Every row gives one point. Each copy is the shape, with its points in the same order, stretched, turned, moved and blurred by noise. Say if it was mirrored as well.
In the rows, 128 means zero.

Shape (6 x 3):
[[142 134  67]
 [ 99 151 187]
 [122 115 184]
 [127 125  93]
 [131 117  92]
 [ 85 116  89]]
Copy 1:
[[ 87  94 169]
 [141 189  97]
 [163 151  91]
 [ 96 104 143]
 [105 100 142]
 [ 67 109 114]]
Copy 1 is: mirrored
Copy 2:
[[163 121  71]
 [ 90 133 187]
 [124  98 184]
 [140 112 110]
 [146  97  96]
 [101 105  80]]
Copy 2 is: only turned
Copy 3:
[[127 134  59]
 [ 95 153 177]
 [107 109 178]
 [107 123  89]
 [116 115  86]
 [ 64 128  82]]
Copy 3 is: only turned
Copy 4, 6 rows:
[[178 137 182]
 [ 66 169 120]
 [ 85 133 107]
 [151 134 171]
 [150 125 169]
 [122 124 198]]
Copy 4 is: mirrored

Shape:
[[129 135 120 110 157 110]
 [ 88  93 135 116 134 111]
 [134 125 125 131 153 137]
 [101 144 172 120 128 135]
 [163 115 130 112 129 121]
 [249 139 104 105 135 138]
 [113 143  97 116 121 121]
 [107 123 117 112 149 118]
 [ 89 128 129 109 112 116]
 [ 90 128 118 103 135 166]
 [104  95 134 175 142 107]]
Copy 1, 11 rows:
[[130 117 110 110 158 106]
 [122  83 116  85 120 111]
 [138 111 119 122 152 142]
 [127 130 168  96 129 134]
 [101 111 112 142 156 120]
 [ 99 138  89 221 194 133]
 [125 145  88 106 130 122]
 [135 110 105  98 144 115]
 [113 124 113  88 113 114]
 [114 117 122  81 138 166]
 [174  80 123 120 113 117]]
Copy 1 is: mirrored
Copy 2:
[[125 139 128 118 147 104]
 [ 83 105 135 103 131 135]
 [134 137 134 135 141 133]
 [111 146 181 115 113 129]
 [157 119 124 118 120 106]
 [235 133  96 133 126  82]
 [110 162 113 123 108 118]
 [106 139 125 115 140 122]
 [ 88 137 135 104 103 125]
 [112 158 130 100 124 164]
 [ 84 103 141 167 132 135]]
Copy 2 is: only turned

Shape (12 x 9):
[[170 102 200 150 145 171 148 176 151]
 [ 87  89 107  75  94 111  72 164 111]
 [133  96 102 154  95  61 114 139 190]
 [143 169 160 116 172 149  75 161 121]
 [147 144  62 150 139 179 110 169 145]
 [103 139 152 190 114 150 160  74 121]
 [154  65 151 137 173 118 180  82 174]
 [ 95 149 143 123 100 108 131 143 125]
 [ 81 136 132 153 108 180 118 141 160]
 [ 97 115 120 174 122 153  91 135 122]
 [117 131 156 152 162 138 160  83 153]
 [ 99 112  93 147 222 127 121 143 113]]
Copy 1 (12 x 9):
[[192 113 211 143 114 178 155 117 169]
 [ 93 102 112  64 111 176  96 161  99]
 [126 104 116 130  84  98  65 151 189]
 [164 189 171 108 143 176 106 129 129]
 [188 157  75 144 136 184 128 151 153]
 [111 164 132 178  93 126 174  72 148]
 [140  76 155 128 154 109 141  57 208]
 [101 150 140 102  83 130 140 147 141]
 [111 158 120 145 101 195 146 130 163]
 [117 154 110 167 120 170 117 132 123]
 [116 154 149 138 138 125 157  77 186]
 [114 152 108 138 217 136 126 138 145]]
Copy 1 is: only turned
Copy 2 (12 x 9):
[[179  70 154 158 154 194 103 132 108]
 [ 67 107 114 103  87  78  93 186 131]
 [188 121  93 154  91  56 120 146 160]
 [106 132 148 137 200 149  63 148 143]
 [134 146 106 141 153 168 146 195 196]
 [130 165 140 203 132 138 174  80 101]
 [200  87 128 113 149 113 178  64 126]
 [117 154 107 153 116 114  96 140  92]
 [ 98 130  95 181 111 173 123 123 149]
 [ 93 123 127 188 135 124 139 152 149]
 [150 138 119 154 163 137 153  65 118]
 [106 108  84 125 227 109 166 150 143]]
Copy 2 is: mirrored

Shape:
[[122  97 134 106 132 148 124 115 140 146  84 112]
 [148 113 132 140 132 124 110 167 146 103 154 120]
 [127  93 132  95  80 123 105 111 141 146 134 106]
 [128 115 127 103   7 100 188 120 132 145 141 127]
 [ 41 115 120 151 134 148  97 122 149 120 134 134]
 [129 102 133 115 127 139 103 111 137 148 158 162]
 [142 142 118 111 103 132 115 132 151 145 157 117]
 [134 102 113 111 136 149 118 120 134 102 121 112]
 [114 117 119 113 106 135 106 129  80 148 159 107]
 [115 140 117 135 106  95 139 126 126 138 102 106]
 [103 125 116  92 116 143 142 124 116 119 155 117]
 [147 112 127 114 131 132 167 148 130 129 158 114]
 [142 135 126 122 113 131 110 112 115 113 133 124]
 [132 113 125  98 115 149 100 142 120 139  88 123]
 [129 133  37  89 137 114 100 113 105 119 139 130]
 [150 114 101 131 110 153 112 129 125 147 141 111]]
Copy 1 (16 x 12):
[[124 114 129 127 140 141 138 119 140 146  65 120]
 [128  94 146 134 151 131 126 138 139 128 168 118]
 [139 120  99  96 122 137  99  92 171 142 113 113]
 [153 121  99  52  63 114  85 151 190 172 130  97]
 [ 61 141  93 166 124 167 126 131 123 144 119  94]
 [116 126 126 143 127 141 128  82 169 160 139 147]
 [158 141 129 123 148 135 107 119 169 148 139 106]
 [126 116 120 116 149 146 156 118 139 120 108 129]
 [121 144 114  99 136 141 111  85 112 155 139 112]
 [137 135 111 124 108 104 112 144 125 133 111 104]
 [100 156 117  87 148 134 130 120 150 139 127 111]
 [131 120 150  96 150 104 150 140 151 149 135 109]
 [151 145 127 120 118 137 128 115 137 120 137 129]
 [132 119 125 116 147 158 105 122 129 140  94 146]
 [132 161  56 105 175 123 140 127 128 132 136 156]
 [156 126 120 122 145 143 135 119 129 168 129 120]]
Copy 1 is: only turned
Copy 2 (16 x 12):
[[123  83 152 102 119 149 140 117 133 105 106 116]
 [136 109 132 164 125  88 108 140 113  82 146 124]
 [163  95 155  79  75 115 112 113 126 104 140 133]
 [168 146 138  44  45 105 126 182 181  91 126 157]
 [ 74 123 140 142  87 140  69 100 145 151 156 130]
 [133 114 153 134  99 118 148 101 119 125 159 167]
 [139 120 137 102 103  92 134 132 127 107 173 110]
 [126 102 120 112 130 138 119 112 113  81 129 128]
 [152 133 142 101  83 141 109 145  74 131 157 126]
 [136 124 129  96 121 112 107 145 146 138 110 105]
 [121 139 138  84 112 144 106 147 120  97 162 142]
 [149 122 135 130 133 134 131 175 134  78 154 139]
 [137 140 132 106 115 117 128 111 103 106 125 121]
 [114  86 145  92 106 114 144 126  93 107 105 114]
 [126 108  62  65 142 109 118 112  84 141 165 149]
 [146 109 108 122  90 123 147 130 100 110 155 110]]
Copy 2 is: mirrored
Copy 3:
[[140 111 120 111 119 137 120 114 173 108  67 121]
 [145 121  99 129 139 126  95 181 134 119 135 136]
 [138  99  86 101  91 127  85 121 151 150  86 122]
 [142  90  79 100  30 137 132 131  86 167  78 154]
 [140  74 137 131 124  55  92 110 151  87 133 124]
 [117  98 108  95 124 124  98 111 153 132 136 155]
 [154 138  88  97 102 119 103 138 140 140 133 133]
 [134 116 101 105 129 136  99 135 139  91 103 113]
 [140 112 128  97 120 124  85 111 111 158 121  99]
 [142 125 100 140 109 103 131 120 118 140  85 115]
 [118 114 121  86  99 114 104 127 119 114 124 107]
 [129 117 112  97 113 147 138 167 125 129 130 119]
 [133 136 101 125 115 134  91 115 118 123 119 129]
 [151 132 123 100 125 132  92 121 143 117  68 135]
 [122 142  69  59 156  86  93  99  95 116 114 108]
 [173 116  99  95 129 138 107 119 130 133 122 120]]
Copy 3 is: mirrored
